Every row gives one point. A path goes straight from each point to the next, and from the last back to the first. The post is the endless flat space through its rows: a point in 2 columns, a line in 3, a plane in 4, and so on, so that a path can go around it. Count how often the path circles the post. Going back the other way cancels.

Post (2 x 3):
[[ 6.1 -5.1  6.1]
 [-0.7  0.4 -2.3]]
Path (8 x 3):
[[-4.7 -0.9  1.6]
 [ 1.6  5.5  2.4]
 [ 5.6  7.3 -7.5]
 [ 2.5 -5.6 -2.5]
 [-0.2 -4.3 -3.6]
 [ 6.3  0.4 -8.6]
 [ 2.7  4.8 -1.7]
 [-4.0  3.0  0.5]]
Times around: 0

Post (8 x 9):
[[  0.2   0.6   1.7  -3.9  -2.0   2.7   1.5  -4.1  -1.7]
 [  3.4  -2.0  -0.7  -1.2   1.3   5.4   7.2  -1.9   1.9]
 [  2.8   0.1  -4.3  -3.7   4.5   0.5   2.0   1.1  -3.3]
 [  8.1   6.8   3.9   6.1   2.1  -4.9   6.1   4.7 -11.0]
 [ -4.0 -13.8   0.1  10.4   7.9  -1.7  -7.1   0.9   3.9]
 [  2.3  -2.1   1.5  -5.1   1.6  -2.0   1.7   0.5   5.2]
 [  2.1  -3.1   2.8  -5.0   2.1   5.1   2.1   5.4  -0.1]
 [ -8.7  -7.5 -10.1   7.6  -8.6  -3.7  -1.8   1.3   5.3]]
Path (11 x 9):
[[ -6.0   1.8  -5.7  -0.6   0.1   6.5   0.5  -0.5   0.7]
 [ -0.5  -2.7  -4.4  -3.4  -0.6   6.8  -1.8   9.0   0.2]
 [  7.4  -2.4   0.0   6.8   7.7  -0.7  -3.9   6.2   5.2]
 [ -3.6  -3.1   1.3   0.8   6.4   2.0  -0.3   2.7   1.2]
 [ -2.6  -5.5   7.2  -3.2   1.8   1.9   3.3   2.3   3.7]
 [  0.0  -4.1  -1.9  -7.3   3.8  -1.5   0.8   4.5  -2.3]
 [ -3.6  -5.1   1.0   4.1   7.0   1.4  -0.2  -8.0   0.8]
 [ -1.9  -1.2  -1.3   3.6   4.6  -2.4  -3.4   2.2  -1.3]
 [ -0.1  -1.6  -0.3   5.3   3.5  -1.8   1.9   5.6   2.1]
 [ -6.4 -10.3   6.2   2.6  -0.6   1.5  -2.0   7.3   3.3]
 [ -2.9  -3.8   0.7  -3.4   5.9   0.0   1.5   0.9  -4.5]]
Times around: 0

Post (17 x 18):
[[ -2.0   4.8   3.6   2.0  -0.7   3.5   2.6  -8.4   1.5 -16.3   4.9   5.9
    4.8   4.2   2.9  -0.2 -10.4   2.0]
 [ -1.9   3.3  -2.6  -0.7  -0.1  -7.3   1.3   1.0  -2.5   3.3   3.6   0.4
   -3.0  -0.9  -1.1   5.4   3.1  -2.0]
 [ -5.6  -1.3   4.4   0.7  -2.7   3.9   8.7   3.5  -8.4   7.5  -0.5  -2.5
   -5.0  -5.7   4.7   2.3   0.9  -1.9]
 [ -0.2   3.7  -2.3   2.3  -1.9  -7.4   2.1   8.8  -1.7   0.0  -1.1   0.5
   10.6   7.6   3.5   3.0   5.5   4.5]
 [ -4.5   1.3   2.2   6.2  -1.3  -2.3  11.3  -1.6   0.4   0.0  -1.7  -5.2
   -2.4  -4.6  -5.4   1.1  -4.9   0.6]
 [ -2.5  -8.6   1.2  -4.1   0.7  12.8  -8.1   1.6   3.3  -5.4   2.4  -8.6
    3.4  -2.6   1.2   0.2  -4.7 -13.2]
 [ -6.8   4.6  -4.5  -0.2   0.1  -0.2  14.2  -3.3   2.7  -0.9  -4.1   3.3
    6.1  -1.2  -7.5   6.5  -1.9  -0.7]
 [ -7.2  -0.7   4.5  -1.3  -8.0   3.7   3.1  -2.4  -6.7   0.6  -3.2  -8.1
   -1.5  -5.6   3.6  -8.5   3.2  -2.5]
 [ -6.3   3.7   4.0   6.1  -6.3   0.8  -5.1  -1.9  -4.7  -1.4  -2.3   4.6
   -5.1   1.7   3.0  -8.5 -10.3  -3.0]
 [ -0.2  -2.1  -6.0   8.1  -7.1   3.2  -0.5  -3.1  -5.9   3.1  -2.2  -1.9
    1.7   1.3   0.9   7.3  -7.4  -2.1]
 [ -0.2   3.3  -2.5   5.8  -4.1   1.8   7.1   0.9  -3.8   1.9   1.8   0.0
    2.2   6.3  -1.9  -2.0   2.1   0.7]
 [ -0.8   3.9  -1.5   0.9  -9.7  -0.1   3.9   3.7  -7.8  -2.8  -0.3   0.4
   -0.6  -3.2  -3.5  -4.6  -2.3  -0.5]
 [  1.8  -1.7  -0.9   0.3   3.1   0.8  -2.4   1.7   0.7   3.9  -3.2   1.4
    3.3   2.6   2.0   2.6   5.1   7.5]
 [ -1.4   1.6  -6.3   6.6  -9.3   6.8  -1.2   1.7  -1.0   2.5   3.2   2.0
    7.0  -4.8   5.6  -6.1  -4.0  -6.2]
 [ -0.4   0.7  -6.9  -0.7   2.9   5.4  -0.8  -0.5  -1.4  -1.8  -2.1  -5.4
    0.7  -0.9   2.7  -0.2  -6.2  -6.2]
 [ -1.6   0.3  -4.0   2.3   0.7  -4.2   2.0   0.5  -7.5  -0.2   2.4   1.2
    6.6   1.4  -3.6  -1.9  -1.5  -0.5]
 [  5.9   2.0   5.9   6.8  -3.1  -1.7   1.5  -1.4  -6.6  -0.9  -4.2   0.5
   -1.1  -1.5  -2.2  -1.3  -0.7  -5.7]]
Path (24 x 18):
[[  1.7   6.6  -0.9   7.7  -8.2   0.4  -2.8   0.9  -6.5  -6.4   2.8   4.3
    3.0   2.8   0.6  -8.2   2.4  -5.5]
 [ -3.3   2.4 -10.3   6.5  -5.2   5.3   4.2  -0.9 -13.2   5.2  -1.4  -1.5
    0.0  -2.9  -1.1  -3.0  -8.2  -1.3]
 [ -1.1   3.9   0.3   5.4  -1.2   3.0  11.3  -1.5  -1.4   1.0   6.6  -9.0
   -2.0  -5.2   1.0  -1.4   2.2  -2.5]
 [ -3.9   4.9   1.1   2.8   0.4  -5.3  -6.5   5.0  -8.5   6.5  -1.1   6.2
    3.9  -2.7   1.1  -8.1   1.9  -9.0]
 [ -3.3  -0.1  -0.8   0.4  -0.9  -0.6   3.4   2.8   2.8  -0.5   6.7  -5.6
    8.4   2.5   1.2  -1.9  -0.9   3.0]
 [  3.2  -1.5   6.9   4.7  -5.1  -2.2  -1.5  11.4  -2.8   0.3  -4.9   0.2
    1.4   0.5   2.3  -1.4  -4.6  -5.1]
 [ -1.6  -2.1   0.3  -1.6  -6.2  -2.9   4.7  -2.0   0.6  -3.4   1.5   4.4
   -3.1  -0.7  -3.4   4.7  -0.5  -3.6]
 [  1.3   2.1  -5.9   0.6  -0.6   0.7   7.3  -3.0  -6.1   1.9  -9.6   3.9
   10.7   8.8   3.3  -0.1  -4.0  -3.2]
 [  1.4   2.0   2.0   6.4  -9.2  -3.0   6.7  -1.8   3.8  -3.9   6.7  -0.4
   -0.5   0.8   2.5   0.0   2.9   5.3]
 [  1.1  -1.3  -2.8   4.8   3.7   4.7   3.3   0.1   0.6  -3.3   1.9  -2.7
    1.3  -2.1   0.3   3.0  -2.5   1.3]
 [ -2.3   2.8  -1.7   3.4  -0.3   0.4   5.1   3.9  -4.5   1.1   4.2   4.6
    6.5   3.1  -0.7   1.0   2.4   2.2]
 [ -0.3   5.2  -1.8   3.5   1.0   6.6   4.9  -9.8   3.9   1.5   1.1  -7.3
    1.7  -1.5   3.0   1.4  -5.2  -3.3]
 [  2.0   5.3   6.0   1.8  -0.8  -0.7   4.4   5.8  -5.2   1.4  -8.2  -1.1
    5.6   5.6   0.3  -6.3  -1.8  -1.6]
 [ -2.0   7.0  -3.1  -2.1  -6.9   3.4   1.7  -8.0  -8.0  -5.3  -9.7   1.1
   -2.7   2.6  -2.8   1.6  -5.0   3.4]
 [ -7.9   3.1   2.4  11.1  -5.7  -0.7   1.8  -1.1  -0.1  -1.6  -3.1  -3.9
    6.6   0.9   0.8  -0.7   0.8  -2.1]
 [  3.5  -3.0   7.4   1.5  -3.3   2.6  -2.5   2.7  -8.2  -6.4  -3.9   3.0
    1.3   0.3  -0.3  -4.2   4.0  -5.2]
 [ -3.1   7.1  -3.1   0.1  -1.7  -5.3   2.9  -3.6   3.2  -7.7   1.0   6.1
   -4.8  -2.0  -0.5  -0.5  -5.1  -0.8]
 [ -3.7   5.3  -3.7   6.4   2.7  -2.7   8.2   1.2  -4.7   4.9  -0.4  -2.0
   -1.4   2.4   7.1  -2.2   3.7   1.7]
 [  1.3  -1.2  -5.6   8.0  -4.5   8.8   1.6   0.7  -0.4  -2.0   0.1  -5.1
    6.3  -4.0  -1.2  -6.1   3.5  -9.2]
 [  3.6   2.5  -2.1   1.0  -1.5   8.2   7.7  -1.8  -2.6  -2.3  -3.5   9.2
   -2.9  -5.0  -0.4  -2.4  -3.7  -8.4]
 [ -1.5  -1.6  -4.3  -1.0  -6.1   2.5  -1.0  -1.4   2.3  -3.6  -0.9  -1.5
    2.1   4.5  -2.2   1.5  -9.9  -4.7]
 [ -1.5  -3.9   0.3  -3.7  -6.9  -1.2  -2.6   3.3  -5.9   2.6   0.4  -3.1
    6.7  -2.0  -0.1   1.2   0.9   9.6]
 [ -4.8   4.7  -6.3   0.6  -2.2   3.1  -2.1   0.4  -1.6  -0.7  -1.0  -1.2
    2.6  -6.8   2.1  12.6  -9.9  -0.3]
 [ -2.9   1.6   2.8   4.6   0.6  -1.1   4.0  -0.6  -5.1  -4.5   2.5  -1.0
    3.1   1.2  -3.1  -5.1   0.0  -0.1]]
Times around: 0
